Every row gives one point. To make a cloud, some directions were put in groups of two or more. Within a group, all points are equally far from the middle, so they leave a hole (a ring in 2 directions, a hollow ball in 3). The other directions are filled evenly. Then the cloud was stretched, turned, moved and blurred a little. How many holes are there, and how many directions does each take, smallest first?

Cloud:
[[0.060, 0.017],
[0.051, -0.010],
[-0.024, 0.003],
[0.053, -0.027],
[0.063, 0.010],
[0.092, -0.017],
[0.035, -0.024],
[0.037, -0.007],
[0.063, -0.014],
[-0.008, 0.006],
[-0.033, -0.005],
[0.039, -0.010],
[0.047, 0.024],
[0.037, -0.020],
[-0.024, 0.015]]
Holes: 0

Cloud (22 x 3):
[[0.029, -0.018, 0.033],
[0.038, -0.053, -0.019],
[0.044, -0.052, 0.006],
[-0.004, -0.063, -0.042],
[-0.029, -0.003, -0.042],
[-0.039, 0.017, -0.031],
[0.041, -0.055, 0.015],
[0.044, 0.019, -0.041],
[0.003, 0.041, 0.034],
[-0.039, 0.052, -0.024],
[-0.020, -0.040, -0.043],
[-0.033, -0.050, -0.038],
[0.042, -0.058, 0.005],
[-0.018, 0.057, 0.024],
[0.010, -0.008, -0.049],
[-0.035, -0.032, -0.037],
[-0.037, 0.042, -0.029],
[0.040, -0.056, -0.015],
[0.049, 0.015, -0.035],
[-0.013, 0.026, -0.051],
[-0.053, -0.024, -0.015],
[-0.047, -0.007, 0.017]]
Holes: 1 (2)

Cloud, 31 rows:
[[-0.040, 0.010, -0.039, -0.075],
[-0.022, -0.014, -0.069, 0.008],
[-0.016, 0.017, -0.078, -0.023],
[0.001, 0.042, 0.005, 0.047],
[-0.046, 0.031, 0.036, -0.044],
[-0.048, 0.031, -0.005, 0.041],
[-0.029, 0.069, -0.011, 0.010],
[0.017, 0.031, 0.003, 0.048],
[-0.053, 0.046, -0.044, 0.007],
[-0.027, 0.059, 0.021, -0.035],
[-0.056, 0.037, -0.038, 0.020],
[0.022, -0.033, -0.033, 0.027],
[0.031, -0.014, 0.025, -0.044],
[-0.012, 0.037, 0.045, -0.035],
[0.006, 0.017, 0.052, -0.032],
[0.033, -0.009, -0.010, 0.043],
[0.024, 0.014, -0.062, -0.030],
[-0.022, 0.035, 0.008, 0.050],
[0.012, 0.001, 0.053, -0.029],
[-0.040, 0.006, -0.069, 0.005],
[0.046, 0.026, -0.032, -0.011],
[-0.014, -0.014, 0.058, 0.019],
[-0.054, 0.042, -0.024, -0.058],
[-0.026, 0.071, -0.009, 0.007],
[-0.006, -0.057, -0.030, 0.006],
[0.028, 0.006, 0.000, 0.049],
[-0.061, 0.023, -0.028, 0.027],
[-0.061, 0.017, 0.029, -0.047],
[0.031, -0.008, 0.027, -0.043],
[0.008, 0.013, -0.063, -0.050],
[0.043, 0.016, -0.037, 0.015]]
Holes: 2 (2, 2)

Cloud:
[[-0.040, 0.071, -0.026, -0.017, -0.032, 0.002],
[0.041, 0.021, -0.002, -0.074, -0.010, -0.001],
[0.015, 0.035, 0.004, 0.021, 0.054, -0.015],
[-0.020, -0.037, 0.021, 0.029, 0.032, 0.014],
[0.025, 0.059, -0.035, -0.032, -0.033, -0.026],
[0.043, -0.028, -0.035, -0.068, 0.023, -0.039],
[0.009, 0.012, -0.034, 0.033, -0.062, -0.017],
[-0.012, -0.033, -0.023, -0.011, 0.062, -0.050],
[-0.053, 0.055, -0.020, -0.033, -0.007, 0.002],
[-0.004, -0.042, 0.022, -0.024, 0.089, -0.037],
[0.013, 0.057, -0.046, 0.015, -0.064, 0.014],
[0.014, -0.009, -0.005, 0.002, 0.086, 0.001],
[-0.011, -0.014, -0.015, -0.070, 0.019, -0.054],
[-0.059, -0.001, 0.039, 0.001, 0.009, -0.023],
[0.051, 0.013, 0.032, 0.001, -0.021, -0.044],
[-0.029, 0.020, 0.000, 0.024, 0.009, -0.056],
[-0.052, 0.047, 0.014, -0.022, 0.046, -0.005],
[0.026, -0.037, -0.026, -0.066, 0.017, -0.053],
[-0.012, 0.002, -0.020, 0.014, 0.082, -0.019],
[-0.038, -0.002, -0.009, 0.009, 0.059, 0.031],
[-0.002, -0.026, 0.005, -0.017, 0.099, -0.021],
[-0.009, 0.034, 0.035, -0.028, 0.048, -0.028],
[0.040, 0.042, -0.008, -0.068, -0.028, -0.024],
[0.069, -0.018, -0.040, -0.036, 0.009, -0.046],
[0.053, 0.034, 0.018, -0.048, -0.005, -0.036],
[0.009, 0.018, 0.027, 0.060, -0.019, 0.001],
[0.033, 0.026, -0.008, -0.035, -0.046, -0.064],
[0.047, -0.036, -0.003, -0.023, -0.042, 0.009],
[0.042, -0.028, 0.029, -0.061, 0.052, -0.032],
[-0.037, -0.015, -0.025, 0.042, 0.003, 0.008],
[0.072, 0.035, -0.004, -0.021, -0.005, -0.031],
[0.026, -0.015, 0.016, -0.046, 0.070, -0.003],
[-0.004, 0.014, -0.052, -0.003, 0.038, -0.021],
[0.078, 0.012, -0.005, -0.018, -0.023, -0.055],
[-0.045, -0.006, -0.015, -0.016, -0.031, 0.009],
[0.031, -0.023, 0.021, -0.020, -0.027, 0.023],
[0.033, 0.039, 0.006, 0.002, -0.092, 0.005],
[0.052, -0.049, -0.001, -0.041, -0.030, -0.025],
[0.018, -0.052, 0.036, -0.023, 0.061, -0.033],
[0.022, 0.042, 0.027, 0.011, -0.060, 0.022],
[0.004, -0.022, -0.016, -0.074, 0.013, -0.055],
[-0.058, 0.065, -0.009, 0.048, -0.014, 0.020],
[-0.011, 0.019, -0.048, 0.038, -0.040, 0.015],
[0.022, 0.023, -0.059, 0.007, -0.030, 0.017],
[0.026, 0.029, -0.015, 0.013, -0.090, -0.022],
[0.049, -0.009, -0.051, -0.043, 0.016, -0.020]]
Holes: 3 (2, 2, 2)

Cloud (71 x 8):
[[0.012, 0.022, 0.035, -0.087, -0.036, 0.018, -0.011, 0.046],
[-0.027, -0.076, 0.065, -0.014, 0.011, 0.016, 0.021, 0.002],
[-0.010, 0.050, -0.009, -0.019, 0.029, -0.025, 0.025, -0.023],
[0.034, 0.051, -0.010, -0.043, 0.008, -0.043, -0.008, 0.015],
[0.009, 0.083, 0.004, -0.044, -0.020, -0.008, -0.026, 0.012],
[-0.063, 0.001, 0.074, -0.065, 0.025, 0.006, 0.003, 0.028],
[0.008, -0.038, 0.086, -0.041, 0.022, -0.006, -0.014, 0.033],
[-0.016, -0.008, 0.065, -0.026, -0.027, 0.092, -0.017, 0.053],
[0.026, 0.011, -0.030, 0.011, 0.006, 0.017, 0.013, -0.052],
[-0.015, 0.056, 0.068, -0.027, -0.015, 0.002, 0.024, 0.004],
[0.002, 0.014, 0.084, 0.029, -0.017, 0.042, 0.005, -0.015],
[0.058, -0.017, -0.020, 0.031, -0.055, -0.027, -0.038, 0.002],
[0.013, 0.019, 0.053, -0.049, -0.044, 0.063, -0.014, 0.064],
[0.051, 0.016, 0.013, -0.014, -0.073, -0.036, -0.020, 0.056],
[-0.030, -0.028, 0.028, 0.021, -0.010, 0.097, -0.036, 0.032],
[0.021, 0.019, -0.021, 0.070, -0.025, 0.005, -0.018, -0.022],
[-0.011, -0.036, 0.026, 0.009, -0.011, 0.086, 0.012, -0.025],
[-0.043, 0.019, -0.016, -0.005, -0.017, -0.037, -0.024, -0.023],
[-0.023, 0.007, -0.006, -0.059, -0.055, 0.008, 0.000, 0.088],
[-0.060, -0.025, 0.058, -0.055, 0.008, -0.024, 0.030, 0.032],
[-0.069, 0.037, -0.030, 0.006, 0.007, 0.015, 0.010, 0.032],
[-0.064, -0.007, 0.051, -0.076, 0.016, -0.015, 0.001, 0.027],
[-0.015, -0.026, 0.087, 0.013, -0.001, 0.068, 0.013, 0.008],
[-0.017, -0.015, -0.032, -0.029, 0.035, -0.050, -0.013, -0.042],
[-0.041, -0.032, -0.011, -0.056, -0.027, 0.067, -0.024, 0.009],
[0.025, -0.007, -0.042, 0.011, -0.018, 0.074, -0.028, 0.015],
[0.031, -0.021, 0.020, 0.007, 0.037, -0.037, -0.011, -0.043],
[0.009, 0.008, 0.096, 0.039, -0.007, 0.017, 0.005, 0.002],
[-0.021, 0.000, -0.051, -0.048, 0.001, -0.043, -0.026, 0.060],
[-0.053, 0.035, -0.013, -0.036, -0.040, 0.053, -0.009, 0.080],
[-0.028, -0.002, -0.039, 0.009, 0.012, -0.017, -0.052, 0.015],
[-0.072, -0.004, -0.059, 0.003, 0.007, 0.026, 0.007, 0.026],
[0.020, 0.031, -0.043, 0.015, -0.002, 0.021, 0.012, 0.007],
[-0.037, -0.022, -0.009, -0.023, 0.055, 0.028, -0.002, 0.037],
[-0.022, -0.003, 0.023, -0.047, 0.034, -0.008, -0.011, 0.075],
[-0.006, 0.011, 0.005, 0.041, 0.014, 0.003, -0.052, -0.014],
[-0.021, -0.027, 0.044, 0.021, 0.028, 0.021, -0.015, -0.053],
[-0.043, 0.005, -0.003, -0.042, -0.048, 0.021, -0.050, 0.065],
[-0.085, -0.024, -0.006, -0.041, 0.019, 0.014, -0.007, -0.007],
[-0.017, -0.051, 0.078, -0.037, 0.038, -0.030, 0.021, 0.011],
[-0.059, -0.052, 0.000, -0.013, 0.026, 0.066, -0.002, -0.027],
[0.004, 0.022, 0.066, -0.027, -0.035, 0.046, 0.028, 0.019],
[0.033, 0.037, -0.003, -0.032, -0.050, -0.005, -0.001, 0.080],
[0.006, -0.026, 0.003, 0.011, -0.044, 0.058, -0.068, 0.042],
[0.016, -0.007, 0.062, 0.004, -0.039, -0.017, -0.051, 0.057],
[-0.015, -0.021, 0.067, -0.065, 0.024, -0.058, 0.007, 0.023],
[-0.028, 0.021, -0.048, 0.001, 0.008, -0.062, -0.026, 0.003],
[-0.006, 0.032, -0.058, -0.029, -0.026, 0.003, 0.006, -0.040],
[-0.090, -0.015, -0.037, -0.026, 0.017, -0.001, 0.001, 0.012],
[0.052, 0.017, -0.021, 0.012, -0.027, -0.068, -0.015, 0.025],
[-0.013, -0.046, -0.017, 0.034, 0.016, -0.049, -0.008, -0.029],
[-0.023, 0.039, -0.055, -0.034, -0.018, -0.015, 0.025, -0.030],
[0.041, 0.002, 0.013, -0.061, -0.004, 0.002, -0.001, 0.048],
[0.012, 0.000, -0.007, 0.015, -0.031, -0.037, 0.045, 0.024],
[-0.028, -0.036, 0.083, -0.015, -0.001, -0.029, 0.018, 0.000],
[-0.070, 0.051, 0.007, 0.002, 0.010, 0.012, -0.001, 0.035],
[0.008, 0.016, 0.033, -0.044, -0.053, -0.059, -0.022, 0.032],
[-0.046, 0.046, -0.002, -0.019, 0.016, -0.042, -0.031, 0.043],
[-0.024, 0.000, -0.054, -0.012, -0.014, 0.020, -0.063, 0.036],
[-0.056, -0.013, -0.004, 0.026, 0.023, 0.057, -0.033, 0.017],
[0.000, -0.009, -0.054, -0.066, -0.001, -0.067, -0.009, 0.020],
[-0.038, 0.023, -0.062, -0.052, -0.026, 0.018, 0.027, -0.002],
[0.037, -0.003, -0.024, 0.048, -0.075, 0.019, -0.015, -0.010],
[0.003, 0.007, -0.013, -0.098, 0.003, -0.006, 0.007, 0.041],
[0.018, 0.047, -0.072, -0.019, -0.024, 0.006, -0.018, 0.039],
[-0.054, -0.028, -0.066, -0.009, 0.012, 0.008, 0.022, 0.028],
[-0.010, -0.006, 0.027, -0.048, 0.025, -0.007, -0.014, 0.079],
[0.020, -0.068, -0.001, -0.026, -0.022, 0.058, -0.018, -0.008],
[0.042, -0.053, 0.014, -0.012, -0.034, -0.034, -0.028, -0.006],
[-0.044, -0.008, 0.024, -0.015, -0.054, 0.060, -0.019, 0.073],
[0.004, 0.007, -0.031, 0.056, -0.034, 0.064, -0.011, -0.001]]
Holes: 3 (2, 3, 3)
